Every row gives one point. A path goes straight from each point to the next, and from the last back to the first. The post is the endless flat space through its rows: a point in 2 columns, a line in 3, a plane in 4, and so on, so that a path can go around it. How many times does the path go around the post? Going back the other way cancels.

Post (2 x 3):
[[-0.37  0.14 -0.11]
 [ 0.29  0.03 -0.07]]
Path:
[[ 1.12  0.04 -0.03]
 [ 0.20  0.08 -0.19]
 [-0.37  0.26 -0.17]
 [-0.20  0.10  0.18]
 [-0.20 -0.04  0.01]
 [ 1.16 -0.27 -0.13]
 [ 0.23  0.00  0.04]
 [ 0.25  0.22  0.09]
 [ 0.09  0.14 -0.20]
 [ 0.14  0.03 -0.38]
 [-0.18 -0.11  0.09]
 [-0.62  0.25  0.05]
 [-0.19  0.42 -0.09]
 [ 0.17  0.19  0.03]
 [ 0.21  0.31 -0.12]
 [ 0.00  0.34 -0.06]
 [ 0.39  0.26 -0.04]
 [-0.14  0.13 -0.32]
 [ 0.10 -0.18 -0.13]
 [ 0.12 -0.08  0.29]
 [ 0.64  0.15  0.06]
 [ 0.27  0.11 -0.18]
 [-0.10  0.00 -0.34]
 [-0.17 -0.07 -0.05]
 [-0.50  0.14  0.27]]
Times around: 3

Post, 5 rows:
[[-0.02 -0.04  0.19  0.09 -0.09 -0.17]
 [-0.32  0.12  0.12  0.28 -0.21 -0.24]
 [ 0.14  0.08  0.36 -0.02  0.42 -0.14]
 [ 0.27  0.01  0.07  0.37 -0.12 -0.08]
 [ 0.33 -0.34 -0.28  0.25  0.02 -0.15]]
Path, 30 rows:
[[ 0.62  0.36  0.57  0.94  0.00  0.13]
 [ 0.01 -0.17 -0.12  0.47 -0.63 -0.47]
 [ 0.22  0.14 -0.12 -0.11  0.66 -0.34]
 [ 0.03 -0.09 -0.16 -0.06 -0.14 -0.02]
 [-0.40  0.16 -0.18  0.15 -0.30 -0.09]
 [ 0.02 -0.24  0.11 -0.53  0.31 -0.34]
 [-0.10 -0.69 -0.38  0.05  0.42 -0.73]
 [ 0.38  0.05  0.09  0.80  0.69 -0.04]
 [ 0.29 -0.26 -0.11  0.44 -0.18  0.08]
 [-0.44 -0.10 -0.30  0.00  0.17 -0.30]
 [ 0.46 -0.16 -0.12 -0.10 -0.09 -0.17]
 [ 0.40 -0.04  0.17  0.05  0.24 -0.42]
 [-0.29 -0.26  0.23  0.40 -0.42 -0.43]
 [-0.27 -0.09  0.10  0.22  0.21 -0.05]
 [ 0.15  0.00  0.02  0.12  0.28  0.23]
 [ 0.14  0.18  0.13 -0.41  0.25 -0.24]
 [-0.11  0.26  0.27  0.03  0.17 -0.01]
 [-0.28 -0.21  0.17 -0.06 -0.02 -0.12]
 [ 0.23  0.06  0.41  0.18  0.30 -0.03]
 [ 0.28  0.14  0.24  0.00  0.45  0.20]
 [ 0.34  0.08 -0.09 -0.05 -0.13  0.04]
 [ 0.44  0.18  0.09  0.51 -0.57 -0.16]
 [ 0.18 -0.40  0.03  0.16 -0.11 -0.40]
 [-0.30 -0.49  0.05  0.04 -0.13 -0.24]
 [-0.31  0.00  0.44  0.05 -0.17 -0.03]
 [-0.02 -0.09  0.22  0.72 -0.26 -0.24]
 [ 0.20  0.41  0.45  0.29 -0.15 -0.32]
 [ 0.26  0.21 -0.08  0.11  0.29 -0.24]
 [ 0.23  0.40  0.33  0.25  0.01  0.08]
 [ 0.16 -0.02  0.21  0.36  0.29  0.15]]
Times around: 1
